Every row gives one point. Each table stands for the endless flat space through its points: a line for two points, a plane for three, and so on. The two share one point or none. Which?

First (3 x 4):
[[-16.2   9.9  10.8  27.3]
 [-36.2  26.1  20.2  16.5]
 [-12.2   7.2  10.1  25.5]]
Second (2 x 4):
[[-21.2  13.3  11.4  16.3]
 [-22.6   6.9   9.2  16.9]]
They share: no point

First (4 x 8):
[[-11.9  30.9  12.1   1.7  14.4  26.1  19.9 -10.5]
 [ -6.7  14.5  27.9 -29.5   8.4   5.3  17.1  -4.7]
 [ -4.9  18.1   5.6  -7.1  20.2  27.5  18.3  -7.0]
 [ -5.9  21.3  22.9 -14.7  13.6   7.7  16.3  -3.3]]
Second (3 x 8):
[[ -5.6  19.1  15.0 -15.2  19.2  15.4  16.3  -1.6]
 [  6.7  22.9  21.7   2.4  13.9   8.6  17.0  -2.7]
 [ -9.4  19.3  13.6 -23.0  21.6  19.0  16.5   1.2]]
They share: [ -3.7  19.0  15.7 -11.3  18.0  13.6  16.2  -3.0]

First (3 x 12):
[[ -0.6 -13.6  -1.2 -12.2  -6.4  -8.6  10.6  13.5  17.6 -22.6  -1.6   0.1]
 [  6.7 -17.0   3.5  -3.8  -9.1  -2.1   5.2   8.0  12.0 -13.4  -7.5   2.2]
 [ 12.1 -10.2   6.6   6.9 -18.2   3.9   1.0   0.0   8.2  -1.8 -14.7  -6.0]]
Second (7 x 12):
[[ 16.1  13.5  -0.7  11.5 -30.9   1.9  16.7  -4.8   0.0   0.0 -17.4  23.0]
 [ 14.9  14.1  -6.3   8.5 -31.9   1.9   9.9  -3.4  12.8  -9.6  -3.8   9.4]
 [ 21.2   5.2 -25.0   7.5 -25.5  24.4  18.5  14.1  21.3 -39.8  22.0 -25.2]
 [ 11.3 -21.6  -1.8  -6.9   1.2  12.3  19.3  23.5   7.9 -25.3  -5.4 -22.4]
 [ 34.2  -3.8 -21.0  -2.5  -8.1  23.6  -0.5  22.3  32.5 -42.4  34.8 -34.4]
 [ -4.5   9.3  -5.2  19.1 -47.3  -2.1  11.6 -14.4   5.5   0.6 -15.8   3.9]
 [ 11.7  21.9  -3.5  11.6 -36.3 -11.1 -17.4 -15.7  28.2  -2.5   8.0   2.0]]
They share: [  4.8  -6.8   1.9  -1.5 -15.5  -2.6   6.4   5.5  13.8 -11.0  -8.8  -8.1]
